Each row of a before or after table is a point. The points were changed in one or more steps. Then noise was added and the rows were shuffled. The steps act on columns, c1 being the first. Write out the steps. A step turns or swaps two columns, mirrors them in a line or flattens them onto one, adds a multiple of one to another, or multiplies or shifts one. Angles are multiples of 10 degrees, from the lower column toward the higher: turns from -170 to 170, lines from 10 to 170 but not 90. Use the fewest steps. Two steps may share a column if one is a turn and the other turns, adds or multiplies; they go together, in the order done. Otherwise the lowest column goes first.

Before (8 x 3)
[-28 -27 -25]
[-2 7 37]
[-46 -3 -5]
[28 25 32]
[39 39 50]
[-30 -13 4]
[19 18 23]
[3 -52 22]
After (8 x 3)
[57 -9 -27]
[0 -62 29]
[22 -97 3]
[43 -21 -20]
[32 -34 -21]
[-4 -57 45]
[35 -50 5]
[-29 -77 20]
Steps: turn c1 and c3 by -80 degrees; shift c2 by -50

Before (8 x 6)
[-5 22 -9 -61 61 3]
[-26 16 19 -17 16 -36]
[12 -21 11 -34 4 10]
[-10 13 32 -57 71 -15]
[50 18 39 -1 5 26]
[-45 -12 -5 -5 5 19]
[46 17 16 34 -38 -18]
[-12 -11 -2 2 38 -21]
After (8 x 6)
[27 12 -20 23 -11 3]
[-17 -35 -25 46 -25 4]
[57 -28 -21 10 15 71]
[2 11 -4 -12 20 37]
[59 -14 18 16 -4 60]
[20 13 -2 -41 -20 5]
[-47 -23 -5 31 18 -38]
[25 -23 -8 -19 35 16]
Steps: turn c1 and c4 by 110 degrees; turn c2 and c3 by 150 degrees; turn c5 and c6 by 90 degrees

Before (9 x 8)
[23 -17 -53 16 29 6 -19 38]
[51 -26 25 -21 5 -55 12 26]
[-21 37 -20 47 17 11 -11 -24]
[-32 -25 -8 18 24 -17 -40 -6]
[-18 -23 20 -1 -31 12 31 -42]
[14 29 -51 11 -31 -10 -48 -37]
[8 -25 -35 -21 0 -45 -10 -49]
[-35 -26 -19 59 -1 3 36 22]
[-15 62 -34 6 13 -4 -33 25]
After (9 x 8)
[-22 38 21 14 17 11 19 -36]
[-19 -23 -15 14 -31 11 -38 -36]
[14 -17 58 -10 29 -10 41 30]
[25 -26 40 13 0 -15 25 -35]
[-28 -25 35 0 -1 15 -24 -1]
[-17 -24 -4 4 25 9 41 -10]
[62 -27 -26 -11 6 -35 -21 29]
[15 28 46 13 -31 -9 68 -37]
[-9 62 29 -7 13 6 45 20]
Steps: flatten c1 and c6 onto the line at 150 degrees; multiply c3 by 1.3; turn c3 and c7 by -160 degrees; flatten c4 and c8 onto the line at 110 degrees

Before (13 x 11)
[-12 16 -12 20 20 27 2 -18 -12 -31 3]
[-21 -7 -50 -1 6 31 7 7 -25 22 0]
[43 7 -58 -17 0 5 19 3 2 -18 -16]
[0 16 -19 16 27 -21 52 11 -19 -19 -14]
[-25 -15 -2 -10 -1 21 -11 7 3 -30 -14]
[-5 5 -4 13 -6 28 -5 17 -18 -18 -8]
[-15 30 -12 30 -13 9 -7 6 15 -22 4]
[-10 27 -15 -12 14 28 -4 11 -17 7 -8]
[2 23 -4 23 46 23 -6 14 27 34 96]
[13 0 2 4 -5 31 44 6 -18 -27 1]
[-2 0 -39 -45 -12 6 30 -9 -28 -4 2]
[30 -1 -15 24 0 -40 -3 -33 -25 -11 -18]
[2 9 -18 16 15 14 -11 14 -35 -25 33]
After (13 x 11)
[2 41 -58 16 44 58 -26 10 -20 -21 17]
[-25 -39 -5 -10 -3 -10 -18 5 3 -31 14]
[43 19 -173 -18 2 17 -22 2 2 -15 12]
[32 -2 -44 25 1 28 31 -34 -25 -9 14]
[-3 0 -115 -47 -20 19 -24 -9 -27 -3 33]
[-13 74 -33 31 -20 -1 -10 7 14 -24 33]
[1 58 -12 23 74 -32 -1 14 27 36 127]
[-10 66 -45 -14 22 -24 -18 11 -17 5 23]
[3 23 -53 15 22 -10 -12 13 -32 -27 64]
[-12 40 -39 21 31 -4 -34 -18 -14 -33 32]
[-20 -15 -148 -1 9 -24 -22 9 -25 20 30]
[-5 12 -11 13 -9 -16 -25 16 -17 -21 22]
[13 0 3 2 -10 25 -62 5 -20 -27 31]
Steps: multiply c2 by 2.5; multiply c3 by 3; multiply c5 by 1.6; add -0.5 times c10 to c7; turn c6 and c7 by -130 degrees; shift c11 by 30

Before (11 x 12)
[4 36 -7 22 -25 -7 -24 -21 -26 -4 -3 40]
[-37 -15 -33 22 -66 -24 -13 -54 -34 24 -13 36]
[-4 -1 48 7 -24 -22 27 40 6 -36 -26 3]
[-79 18 -24 -6 -6 36 -20 -33 24 -16 -2 -23]
[-7 60 -12 -25 5 -11 -12 42 -17 -21 46 38]
[10 67 -24 -58 2 -23 -21 -17 20 0 24 2]
[-47 0 53 -24 -27 47 21 16 -31 -44 -22 38]
[-26 -22 16 -34 -6 14 -16 -36 3 -9 48 20]
[-55 -26 26 -16 23 2 13 -27 -9 2 20 -49]
[-21 8 -34 24 -34 10 -26 18 -34 -5 7 -46]
[0 11 26 18 -37 22 20 34 24 39 -16 -19]
After (11 x 12)
[-21 16 -11 -3 -12 -21 4 -30 27 -78 19 28]
[-11 -23 6 -49 -5 -42 -1 -5 10 -24 54 -28]
[-41 -8 2 -33 -27 -16 -15 2 -45 -47 -28 -64]
[-23 61 33 -33 -11 -71 -19 60 -2 -8 19 -7]
[1 28 27 28 -25 -67 -40 -26 7 1 5 -9]
[2 72 8 -78 -12 -75 1 -6 33 11 30 22]
[1 -17 -34 -24 23 -54 2 -12 -18 -53 30 -7]
[20 -23 40 29 -59 -80 -32 -46 -14 -35 22 13]
[-1 3 -13 34 -36 -49 -39 20 -11 -20 -8 48]
[40 8 -23 31 -35 -40 31 27 -3 -1 -29 -16]
[-27 -8 -31 12 -15 -85 19 16 -15 -10 -37 -43]
Steps: swap c1 and c10; turn c2 and c5 by -10 degrees; multiply c12 by 0.7; turn c3 and c12 by -120 degrees; multiply c4 by 1.3; shift c6 by -60; turn c7 and c9 by -50 degrees; turn c8 and c11 by -30 degrees
